Rows are points. Each copy is the shape, with its points in the same order, stretched, turned, moved and blurred by noise. Is it also mirrored, or only turned?

Shape:
[[-7,-14,0],
[-13,3,-1],
[-15,-1,-11],
[60,3,10],
[8,7,-19],
[-14,-5,4],
[-4,3,-10],
[-20,5,15]]
Copy 1:
[[-5,4,-23],
[-10,16,-8],
[-19,11,-8],
[28,-27,20],
[-19,-5,5],
[-5,14,-14],
[-16,5,-2],
[5,31,-15]]
Copy 1 is: mirrored
Copy 2:
[[-21,-13,1],
[-14,2,-3],
[-11,3,-13],
[15,-14,54],
[13,1,-2],
[-23,-3,-2],
[-5,1,-2],
[-27,10,3]]
Copy 2 is: only turned

Shape:
[[0,-34,3,-17],
[-3,6,-4,-13],
[-9,9,13,14],
[-7,-1,16,-45],
[16,-37,-18,-11],
[8,25,-26,14],
[32,19,-8,-30]]
Copy 1:
[[35,-33,-12,8],
[10,4,-19,-4],
[7,7,13,14],
[2,-24,-9,-35],
[50,-21,-30,9],
[9,35,-31,13],
[25,15,-34,-38]]
Copy 1 is: only turned
Copy 2:
[[-14,-29,-18,-25],
[-4,9,-2,-20],
[1,-8,22,1],
[-4,-1,-1,-60],
[-9,-14,-38,-6],
[6,31,0,17],
[24,24,-23,-32]]
Copy 2 is: only turned
Copy 3:
[[6,-16,35,-5],
[4,2,2,-13],
[7,24,-3,7],
[1,1,16,-40],
[16,-36,23,2],
[7,4,-35,13],
[38,-9,-13,-29]]
Copy 3 is: only turned

Shape:
[[-8,-22,-24,12],
[16,-10,-8,26],
[-30,-29,-15,-24],
[8,-6,15,2],
[23,-14,-14,-40],
[25,50,-28,-3],
[9,-33,39,21],
[-10,-13,1,-7],
[-10,35,-3,12]]
Copy 1:
[[-23,-42,0,-27],
[5,-30,-16,-6],
[-41,-24,41,-29],
[-5,-11,22,10],
[21,-30,50,-27],
[53,11,-5,-32],
[-21,-32,5,43],
[-21,-18,18,-12],
[0,23,-13,-13]]
Copy 1 is: only turned
Copy 2:
[[15,10,-20,20],
[10,-24,-7,21],
[33,42,-17,12],
[21,-5,19,13],
[51,11,-6,-31],
[-27,-13,1,-47],
[35,-22,29,51],
[19,15,4,16],
[-30,5,17,0]]
Copy 2 is: mirrored
Copy 3:
[[-13,39,-15,-5],
[-18,29,17,-13],
[-4,15,-51,-11],
[-15,-2,6,-17],
[14,17,-17,-52],
[60,33,27,-13],
[-60,-16,12,-19],
[-8,7,-17,-13],
[27,10,13,17]]
Copy 3 is: mirrored
Copy 4:
[[-16,-16,-11,21],
[19,-24,-14,20],
[-41,-2,12,1],
[16,-17,10,-2],
[-11,-26,-4,-38],
[26,11,-46,-30],
[29,-38,34,25],
[-6,-8,12,3],
[21,23,-16,3]]
Copy 4 is: only turned

Shape:
[[-10,-23,42,11,-5,-7],
[-12,-23,-21,-17,7,16],
[-12,4,10,9,-23,-3],
[29,-14,-21,-31,-58,1],
[29,0,-14,-45,-14,7],
[-7,-9,-30,-12,18,8],
[-27,42,-2,18,14,22],
[-23,18,-26,-17,19,-2],
[-22,29,-8,7,24,-13],
[-13,1,-7,-39,-25,4]]
Copy 1:
[[4,9,24,7,-4,2],
[-20,-28,-5,-22,-4,12],
[-16,11,-4,-4,-10,-12],
[-13,-41,-14,-23,-18,-54],
[6,-27,-9,-48,-3,-26],
[-18,-20,-14,-28,12,14],
[-12,40,-26,-25,-8,25],
[-28,4,-14,-40,13,13],
[-19,27,-13,-26,23,17],
[-24,-10,2,-36,-18,-19]]
Copy 1 is: only turned
Copy 2:
[[-12,-21,24,18,-40,-22],
[4,-31,-22,10,16,1],
[-30,-19,5,-2,-25,4],
[7,-26,-37,-60,-36,18],
[16,-10,-13,-53,7,2],
[4,-11,-22,12,30,7],
[-50,-11,25,17,29,22],
[-25,-2,-15,6,42,-2],
[-34,13,6,17,30,-1],
[-21,-30,-18,-32,1,-14]]
Copy 2 is: only turned

Shape:
[[-7,11,1,28,-12,-17,-36,-7],
[18,-13,9,28,2,8,-2,2],
[-10,8,25,26,-19,-5,-1,-3],
[-1,4,14,-60,-1,0,-9,23],
[-1,-5,-3,31,-18,7,2,3],
[-7,-22,15,23,-5,4,-4,-7],
[4,8,20,26,5,21,5,-11],
[8,4,6,-30,-11,-22,4,-9],
[-7,13,-3,-39,-14,-8,5,15],
[-10,6,-2,26,8,15,-10,-10],
[6,-1,12,-4,-30,21,-4,-10],
[-7,8,32,26,0,2,3,8],
[-11,-13,1,-17,-10,2,3,-9]]
Copy 1:
[[-1,11,-51,30,23,-5,-16,-12],
[22,-3,-13,-13,26,-5,5,-12],
[-1,18,-44,-4,30,17,2,-5],
[-21,28,2,-33,-54,9,-15,3],
[19,4,-24,8,24,14,11,3],
[0,-12,-31,-12,16,2,10,-6],
[6,2,-9,-18,37,18,-9,-10],
[-25,31,-3,3,-16,2,10,-9],
[-19,36,-1,-1,-33,16,-3,12],
[-1,-8,-15,7,24,10,-19,1],
[6,14,-11,-4,-2,39,14,-20],
[3,14,-36,-27,32,7,-11,0],
[-20,3,-7,-2,-17,15,13,2]]
Copy 1 is: mirrored
Copy 2:
[[-10,-11,10,4,24,-14,-37,-10],
[20,-16,8,23,0,-10,-3,-12],
[-5,2,18,2,-6,-14,-10,-29],
[6,1,-37,-48,-4,-18,-1,5],
[-1,-12,12,19,-19,-8,-13,-10],
[2,-27,17,5,-6,-4,1,-21],
[22,1,11,13,-1,19,2,-35],
[5,10,-4,-27,15,-20,2,18],
[-6,9,-22,-36,-15,-18,-7,16],
[4,-15,6,13,-1,24,-11,-20],
[19,-1,21,-14,-19,-2,-18,-10],
[0,2,2,7,-6,-6,1,-41],
[1,-11,8,-25,-12,-1,0,4]]
Copy 2 is: mirrored
Copy 3:
[[16,10,-11,-20,-13,-20,-30,-17],
[20,5,-4,0,12,-11,16,-17],
[7,-8,2,-25,-15,-22,3,-4],
[20,-7,31,-11,5,29,-25,19],
[3,9,-8,-10,-2,-19,6,4],
[7,-13,-13,-12,2,-4,7,-8],
[-1,6,8,-10,-10,2,19,-25],
[8,-14,18,14,-17,3,-24,8],
[1,-2,29,-4,-6,6,-27,25],
[-5,19,-9,-16,-2,5,-3,-18],
[16,6,7,-9,-20,11,9,24],
[3,-7,12,-28,2,-12,6,-20],
[-2,-13,1,0,-10,14,-10,16]]
Copy 3 is: mirrored
Copy 4:
[[-41,-11,-13,3,-26,-18,-34,33],
[-24,-24,-9,-3,-20,8,0,-19],
[-19,7,5,13,-52,-18,-9,11],
[14,9,59,-10,29,1,35,44],
[-9,-18,-1,7,-45,10,-17,-1],
[-23,-13,18,9,-22,-7,-18,-18],
[-20,17,-1,-15,-34,1,-6,-18],
[24,-12,20,-1,8,-34,13,29],
[31,2,38,5,3,-3,15,46],
[-20,12,-9,-6,-20,8,-30,-4],
[1,-11,33,-32,-38,-13,-4,8],
[-28,19,6,16,-39,-1,4,-4],
[15,-8,39,-2,-5,-17,-13,5]]
Copy 4 is: mirrored

Shape:
[[5,17,-10,23,-12,1,14,-7],
[16,27,15,12,-5,8,-7,2],
[-16,9,15,-5,-1,-14,-7,5],
[0,1,11,0,-6,-16,10,8],
[16,-8,-16,35,11,-6,0,3],
[20,-4,-60,2,7,2,-11,-10],
[6,-4,13,6,-5,-9,-10,-13],
[-6,-3,3,0,-7,9,-6,1],
[21,-2,16,-4,1,0,-10,-1],
[-10,4,-8,10,14,-7,17,-10],
[-5,5,15,14,-2,-19,0,-2]]
Copy 1:
[[13,17,-5,16,-13,-6,6,12],
[4,37,-7,-3,-9,14,-2,11],
[-9,-2,0,-24,-6,4,7,14],
[0,-4,-9,-11,-10,-6,-3,14],
[-2,0,-5,25,5,-20,-10,7],
[-17,-4,-23,41,-14,-22,8,-26],
[4,13,9,-2,-1,-7,2,-5],
[2,-8,10,3,0,13,4,-8],
[0,14,-4,-6,5,3,-9,-13],
[7,-1,-14,0,11,-13,21,11],
[2,7,6,-15,-5,-9,0,17]]
Copy 1 is: only turned
Copy 2:
[[10,20,-3,25,-2,-1,14,4],
[1,15,7,16,6,-10,-20,6],
[-8,13,-9,-6,7,4,4,-14],
[11,13,-6,-5,-7,12,9,-7],
[37,-3,-4,13,0,-12,12,-10],
[2,-27,-2,17,-33,-21,36,1],
[4,-3,7,7,8,9,2,-10],
[-5,-3,-10,3,7,7,5,10],
[8,-9,11,-4,-2,2,-8,2],
[14,17,2,0,4,-8,35,-6],
[10,16,-3,5,11,7,5,-20]]
Copy 2 is: mirrored
Copy 3:
[[1,14,-24,-2,-17,-5,-8,-2],
[-5,-11,-12,5,-6,23,-17,-11],
[-22,-2,21,14,-7,-8,-9,-12],
[1,3,14,19,-12,-5,-2,-2],
[-3,-2,-39,10,-6,-7,29,17],
[8,-20,-45,-17,17,-44,10,11],
[-6,-14,-3,16,-14,0,4,-23],
[-6,-12,9,-7,-8,1,5,-15],
[6,-26,1,14,-1,13,4,-18],
[-7,22,-9,9,4,-16,9,-9],
[-16,4,1,24,-18,-4,0,-8]]
Copy 3 is: only turned

Shape:
[[17,-5,-12,6,-33,-9,17,-4,-2],
[-39,-21,10,-21,25,16,3,-12,14],
[-11,18,-17,43,19,2,-22,22,-25],
[18,-2,18,-28,-24,2,0,-24,5],
[-11,-16,-13,23,32,-18,-9,15,-26],
[5,-17,13,8,-39,12,12,-1,-6],
[-7,9,1,9,2,-25,6,38,-27],
[-7,2,9,-9,-19,-13,31,-6,-11],
[16,0,-2,-11,-20,20,-10,-1,-11],
[-9,-27,1,-3,45,5,22,3,25],
[13,9,19,4,-4,-10,9,-23,7],
[14,11,-12,17,33,-21,14,54,-45],
[14,-20,-6,-16,-17,-5,-11,-36,-17],
[-13,22,-45,18,18,-19,-8,45,-18],
[5,-5,2,-18,-14,26,24,-48,-10]]
Copy 1:
[[4,0,-11,11,-3,-3,13,10,34],
[-17,-32,25,-21,-7,7,0,5,-22],
[-6,41,14,25,4,-43,5,-3,-20],
[6,-30,-5,-25,7,-10,-11,0,33],
[-11,7,19,25,1,-34,11,25,-18],
[9,-6,10,7,-19,-11,5,1,33],
[12,34,7,11,-5,-18,6,44,-3],
[20,-14,-5,-7,-3,4,22,16,12],
[-3,0,12,-7,5,-19,-4,2,27],
[-15,-27,32,21,10,16,8,23,-9],
[13,-29,-8,5,13,-8,1,0,9],
[18,53,24,31,13,-34,12,56,-3],
[-17,-32,-10,-13,0,-33,7,6,22],
[-16,55,1,30,12,-18,9,40,-13],
[0,-36,8,-29,18,-3,28,-16,20]]
Copy 1 is: mirrored
Copy 2:
[[22,-19,17,12,-5,-8,7,0,-19],
[-38,12,15,-41,2,11,14,-22,16],
[-2,1,-30,17,-3,-18,-38,4,50],
[32,8,27,-21,-6,27,5,-18,-33],
[-10,-6,4,-15,18,-27,-34,10,33],
[14,-20,27,27,-2,13,10,-10,3],
[20,22,14,15,-3,-33,-17,14,25],
[16,12,23,1,2,-18,24,-24,-19],
[28,-5,5,-4,-12,24,2,0,5],
[-36,9,7,-28,25,-3,7,16,-5],
[11,3,6,-3,18,0,0,-24,-30],
[27,30,4,2,25,-41,-20,41,31],
[26,-25,24,-30,-1,3,-1,-22,-13],
[1,21,-22,5,-23,-41,-32,34,37],
[20,-23,2,-24,5,9,47,-32,-23]]
Copy 2 is: mirrored
Copy 3:
[[8,33,-12,21,1,-23,6,13,-9],
[-19,-30,1,-20,11,16,12,-19,13],
[-22,8,17,1,17,0,-44,31,-39],
[13,31,-12,-9,-17,2,13,-20,14],
[-4,-17,35,4,4,-28,-35,18,-27],
[-19,35,6,14,-6,0,21,7,-6],
[-14,10,25,-19,3,-26,-10,38,-34],
[-16,25,-6,-12,4,-21,22,-8,-7],
[11,19,0,0,-5,16,5,2,-10],
[-3,-17,25,-5,33,-10,-3,0,23],
[-1,42,-6,-6,-1,-18,-10,-20,15],
[6,6,53,-21,24,-31,-25,48,-48],
[25,9,-9,14,-25,-11,-2,-30,-6],
[-2,-19,0,-5,28,-16,-37,60,-42],
[9,22,-21,-2,9,10,26,-55,3]]
Copy 3 is: only turned

Shape:
[[7,-13,-12,-6,8,-12,13,0,0,19,-17],
[-9,30,-8,8,-25,1,16,2,-1,19,-7],
[12,-17,-4,11,-9,14,10,15,1,-25,-16],
[15,-18,14,14,12,-4,-6,19,4,22,-10],
[9,-9,0,14,-44,-13,-6,8,7,6,34],
[3,-18,-11,11,-25,-15,-19,2,6,-1,-15],
[5,22,25,-16,-56,-10,9,0,-15,10,3],
[-11,-17,7,15,10,3,-10,12,11,17,-16],
[-17,-6,-11,11,13,-6,12,-16,-23,19,5],
[15,-7,30,-18,12,-9,10,-32,8,17,-18],
[12,8,9,-22,10,-15,-15,-14,2,-10,-13],
[1,2,-8,-2,0,-15,2,8,10,21,-4],
[9,8,31,12,10,-5,-11,19,7,24,60],
[-11,-9,1,-19,9,13,14,16,7,-13,-15],
[14,-6,20,3,-26,58,-33,15,6,25,-7],
[7,-12,-2,-5,2,-11,0,2,-4,13,-17]]
Copy 1:
[[-10,-6,-2,21,7,-1,7,-6,3,31,8],
[-17,19,7,20,-15,28,-1,-20,-44,4,-20],
[-23,-8,5,-18,-20,1,27,9,1,11,7],
[-1,-9,3,-1,35,-15,22,-2,-20,9,15],
[0,6,-1,-6,-12,-11,-34,16,-35,-2,4],
[3,20,15,4,-19,-7,10,6,-11,18,18],
[-17,40,12,-21,-6,-8,-26,-43,-42,2,-9],
[-1,-3,18,19,22,8,21,-3,-13,-3,17],
[-9,-26,27,41,-8,8,-14,-19,-7,21,-3],
[17,7,-14,-7,19,-17,-9,-53,10,18,4],
[-3,17,-8,5,-3,-38,8,-32,14,4,-9],
[-9,5,-6,28,10,0,1,-2,-14,10,0],
[-2,-24,-13,6,45,-31,-33,-2,-42,-39,-14],
[-36,-4,4,9,11,8,18,-8,21,-7,4],
[28,25,28,-41,53,33,24,-3,-21,-4,-27],
[-7,3,8,11,9,-10,8,-12,0,22,8]]
Copy 1 is: only turned
Copy 2:
[[-21,3,-16,-4,16,-11,1,2,14,22,-2],
[3,7,-24,30,-18,-26,10,14,-5,23,5],
[-5,34,-3,-11,-6,18,17,9,1,31,0],
[-12,-4,11,-5,-5,-3,29,5,34,21,-2],
[26,0,5,-20,-38,-5,-5,22,-28,-5,-24],
[5,-1,-15,-16,-21,12,-4,-21,-14,20,-1],
[27,-1,6,27,-35,8,-26,16,-18,21,-26],
[-22,-2,11,5,-9,-9,21,-13,22,19,15],
[-22,-10,-12,2,21,-18,8,24,-14,-2,11],
[-39,2,10,20,18,10,0,-3,22,-3,-28],
[-2,4,-11,8,15,22,-13,-22,16,-12,-3],
[-5,-2,-15,3,-5,-20,0,-2,16,12,3],
[16,-14,36,-1,-16,-24,21,40,23,-39,-14],
[-17,28,13,9,10,0,-10,-7,22,22,16],
[4,2,59,28,3,-5,41,-31,5,19,-9],
[-12,-1,-7,-2,8,2,0,-6,13,19,0]]
Copy 2 is: only turned

Shape:
[[-6,11,-4,18,12,-2,33,15,-5,-25,-18],
[-29,25,-3,-19,-10,4,14,30,-29,-20,8],
[-16,-9,-3,-30,-29,30,6,12,10,-18,20],
[34,26,22,-1,11,14,-6,-28,25,12,-22],
[12,5,12,25,18,-5,-24,1,33,7,-18],
[-10,33,21,-2,-5,7,19,31,-19,-6,1],
[-11,-28,14,11,-10,37,-3,-4,-6,-4,15],
[15,25,13,-5,6,-5,-3,-24,14,34,-6],
[-15,8,11,16,-8,-23,23,9,-11,-14,-40],
[19,-14,-11,30,12,-4,-3,-16,1,4,8],
[3,-29,-3,3,-2,22,15,13,8,21,11],
[26,-9,4,3,28,6,-18,-17,4,16,-32],
[-28,-1,2,-8,-2,33,-1,-9,12,9,16],
[-6,33,-10,10,-20,14,8,16,-8,-1,-24],
[-12,-12,9,-9,-31,21,-2,14,-8,-8,35]]
Copy 1:
[[-9,8,-12,-17,28,-3,3,7,14,-6,-42],
[12,-20,-12,-29,29,-21,12,16,-30,12,-18],
[49,13,-19,-5,4,-26,-4,1,-12,-13,28],
[2,7,7,-44,-48,33,-15,-5,44,-18,-14],
[-9,12,24,-13,-27,24,-34,16,24,-8,-15],
[-2,-3,-5,-47,9,-24,11,22,-2,8,-22],
[37,24,6,2,-7,-5,8,31,19,-25,42],
[-6,3,19,-45,-30,34,-2,-17,20,-6,-7],
[-26,11,5,-21,0,12,18,15,-20,9,-60],
[6,9,16,11,10,24,-2,-7,33,-3,9],
[8,29,-6,-12,13,-2,-4,6,7,-22,46],
[-7,7,-5,-22,-23,52,-8,24,28,-2,8],
[38,13,12,-24,-3,1,-7,18,0,-35,37],
[-17,-24,-3,-22,-19,-11,13,15,-1,-23,-21],
[35,15,-2,2,3,-28,9,7,-8,9,36]]
Copy 1 is: mirrored
Copy 2:
[[15,4,-7,-8,18,-21,47,13,-15,-4,25],
[6,-17,-11,2,-30,3,55,-4,-11,-19,12],
[35,-23,-3,27,-28,-7,9,10,0,15,-11],
[11,13,10,3,10,-14,-16,32,-50,13,-28],
[-23,20,27,1,26,-19,-29,24,-1,17,-13],
[0,-18,-5,-7,-17,-9,44,-12,-24,-8,1],
[18,-15,-5,8,11,3,6,-20,-1,42,-25],
[-2,24,5,-8,-10,1,-21,1,-39,15,-12],
[0,-2,-21,-41,2,-19,32,21,-9,-2,19],
[24,21,8,-1,41,6,-18,-12,2,18,-2],
[17,0,-18,17,22,-3,-14,-26,-10,34,6],
[-17,11,-14,7,41,7,-34,19,-25,12,-10],
[9,11,-5,15,-23,4,17,-5,-10,43,-8],
[9,6,-24,-4,-9,-25,29,4,-7,-12,-12],
[20,-27,3,12,-17,4,3,-19,9,17,-21]]
Copy 2 is: only turned

Shape:
[[17,10,6,41,14,-16,-25,5,-1,-6,3,-15],
[-21,2,19,-23,-11,-3,5,-32,24,-34,15,8],
[14,-4,4,33,11,-5,9,-22,-14,-11,-22,-18],
[-34,5,15,-33,2,7,17,-8,-9,-3,4,14],
[-28,-2,3,-23,-12,27,-9,-20,22,2,-6,14],
[3,12,39,-37,-4,35,5,-11,7,-17,-1,21],
[25,-4,0,45,-15,11,8,-10,-3,9,8,-21],
[-37,2,33,-11,-9,19,1,0,6,-11,4,12],
[23,25,-37,29,6,2,3,-6,-4,-14,-14,-16],
[-20,26,36,-40,-9,11,1,-12,23,13,4,0],
[18,23,-3,54,-12,-9,-11,-22,-16,-2,-21,9],
[14,0,9,3,-22,-22,5,-9,-21,2,26,11],
[6,17,4,38,-19,-11,2,-5,8,-13,-12,-4],
[-9,-14,15,-37,3,1,11,-10,28,3,-15,29],
[14,-9,10,-10,-27,-4,-24,-10,-24,-4,-9,-17],
[-12,-1,16,-27,-22,8,14,15,13,-18,-12,10],
[29,-19,-6,1,-11,8,-23,6,-28,-5,18,12]]
Copy 1:
[[14,-23,-4,19,-5,12,-20,53,31,3,6,-2],
[24,15,16,-28,-22,-14,13,5,-7,8,-5,-48],
[37,-9,5,18,16,35,7,41,16,-21,-25,-6],
[11,11,5,-12,8,-21,24,-20,5,1,-21,-8],
[-14,29,-1,-21,-16,-4,6,-19,14,4,6,-18],
[-9,-21,34,-51,-15,3,8,-7,0,-12,-3,-33],
[9,-9,13,2,-7,40,26,41,8,5,10,6],
[-17,-4,6,-14,-16,-10,17,-1,16,5,-18,-29],
[25,-3,-6,16,26,40,-13,19,-6,26,5,3],
[-12,16,22,-59,-35,-12,6,-5,5,11,-22,1],
[-4,-4,6,19,23,34,3,53,-3,-17,-6,2],
[23,-7,25,0,-8,-15,31,29,-20,-12,5,12],
[6,-5,-7,2,-10,20,0,38,-5,4,-14,-10],
[20,20,-16,-41,-21,-13,6,-17,11,-26,3,-12],
[7,2,29,26,-33,4,-1,23,-4,-29,-3,12],
[2,-10,-7,-22,-36,-7,6,-11,-7,-2,-17,-18],
[9,-20,18,27,-14,-1,8,12,3,-19,45,2]]
Copy 1 is: only turned
Copy 2:
[[9,27,14,-26,3,1,-20,14,-3,-35,-33,-14],
[-27,-19,-24,1,-2,-22,16,-32,22,-14,-4,-7],
[14,-10,11,-29,28,0,-19,18,-20,-33,-18,21],
[-4,-1,-45,-2,6,-2,6,-35,6,20,24,16],
[-11,-5,-10,26,3,-21,-8,-58,-4,12,17,10],
[-35,-4,-10,-22,-8,-18,0,-46,-1,25,8,31],
[10,4,44,-18,-2,1,-3,8,-22,-45,4,14],
[-19,8,-36,9,-9,-1,-14,-39,6,-7,7,22],
[40,-13,40,-31,9,1,-30,-4,-1,-14,-2,-13],
[-24,8,-13,5,6,7,31,-58,15,23,-1,26],
[33,23,35,-28,24,-23,-30,4,9,-44,-13,20],
[16,17,1,-23,-10,-30,33,12,19,-22,8,1],
[12,4,23,-10,3,0,-18,4,23,-41,-23,7],
[-26,-3,-15,22,18,-23,2,-19,13,38,10,11],
[27,0,-1,-18,-17,-32,25,-7,-16,-11,-25,24],
[-8,-14,-11,8,-21,-3,0,-19,23,19,1,18],
[15,13,5,-25,-31,-44,-4,8,-19,-6,8,-5]]
Copy 2 is: only turned
Copy 3:
[[-26,24,22,7,30,-18,7,19,11,-5,21,1],
[9,-45,-11,-20,16,33,19,42,14,11,7,28],
[-15,-30,12,13,34,-21,23,26,18,-13,3,-20],
[27,-44,-1,3,0,29,19,23,-16,11,12,15],
[6,-32,3,-15,-5,25,-5,21,-12,-6,-18,14],
[21,-47,-3,-9,23,60,6,33,-37,10,11,-11],
[-26,-8,-2,41,27,-9,4,23,20,-22,-9,-11],
[16,-33,15,2,-3,28,-10,38,-15,12,4,10],
[-27,-5,0,-1,9,-14,29,20,7,-41,5,-17],
[25,-28,23,-3,14,59,15,12,-1,16,6,4],
[-11,-6,20,15,38,-24,-8,18,24,-48,7,-25],
[19,-11,-28,27,28,2,3,8,12,2,20,4],
[-16,-17,15,9,13,-4,-6,33,32,-18,10,-17],
[1,-51,-10,-25,13,29,-4,4,-16,24,3,-6],
[23,2,-6,10,27,-7,7,21,12,10,-13,-14],
[12,-40,-9,-8,-13,29,-7,37,-6,25,7,-17],
[5,11,-39,19,25,-14,-10,16,-26,-2,3,-1]]
Copy 3 is: mirrored
Copy 4:
[[-14,-16,13,-16,19,16,-6,16,15,-37,-9,34],
[30,24,17,-29,-8,-15,23,4,12,6,37,-25],
[-3,-18,46,20,13,14,5,-5,21,-20,-11,17],
[21,34,6,-17,-22,-18,1,-15,-25,24,15,-16],
[28,39,-2,-7,4,-11,16,-8,-7,23,44,7],
[30,32,3,-23,-23,-3,4,-41,36,21,42,-14],
[-36,-13,44,15,17,26,-2,2,17,-7,11,-8],
[14,19,7,-37,-16,-8,23,-19,-10,22,35,2],
[-33,27,23,28,27,5,5,21,23,-40,-19,9],
[37,44,10,-53,-15,-12,-17,-8,3,40,28,-6],
[-20,-1,41,33,-12,32,8,36,19,-31,5,38],
[-9,0,19,4,-26,27,-12,18,-16,-1,11,-27],
[-24,4,35,-6,3,19,23,27,23,-15,-1,13],
[40,16,-15,-8,-2,-14,7,-16,12,33,15,-3],
[23,12,20,-4,6,46,2,-11,-17,-4,13,8],
[7,32,-2,-29,-2,6,33,-21,7,24,10,-15],
[-6,1,-11,23,-1,35,-4,-14,-12,-20,20,-7]]
Copy 4 is: mirrored
